Every row gives one point. Before rounding, the points of a table are all equally far from one centre. They may lie mostly on one side of it. Write the centre, to within rounding.
In the rows, zero is written as 128.

Points (7 x 3):
[[162 187 118]
 [138 182 133]
 [108 181 129]
 [171 187 106]
 [159 107  70]
 [164 198  96]
 [125 113 123]]
Centre: [130 154  84]

Points (18 x 11):
[[107 137 108  76  92 135 160 115 197 126 109]
 [111  64 190 124 132  94 118 104 118 160  64]
 [131  76 128 108 123 145 138 148 175 123 162]
 [132  95 213 109 189 151 168 145 189  71 101]
 [109  80 191 124 168 168 135  99 135  70 107]
 [ 49 145 208 109 131 183 156 148 164 135 106]
 [ 71  88 109 148 152 119 162 140 111 142  79]
 [ 56 101 177  91 142 143 170 145 142  98  40]
 [ 74  90 167 161 136 136 159 126 161 146  34]
 [126  78 191 138 193 145 165 100 100 106 119]
 [137  55 189 153 174 146 149 126 127 149  70]
 [115  81 161 111 210 146 149  86 132 123  65]
 [123  92 149  86 122 182 113 145 118  98  64]
 [ 95 113 109 101 180 165 189 168 140 113 125]
 [127 107 125 106 100 196 139 139 176 139  91]
 [106  95 154 104 170 159 204  93 157 154  61]
 [135  83 166 103 168 176 113  93 120  93  93]
 [ 79  88 153 110 104  86 189 121 172 129  55]]
Centre: [126 140 169 117 147 119 148 137 147 127  98]
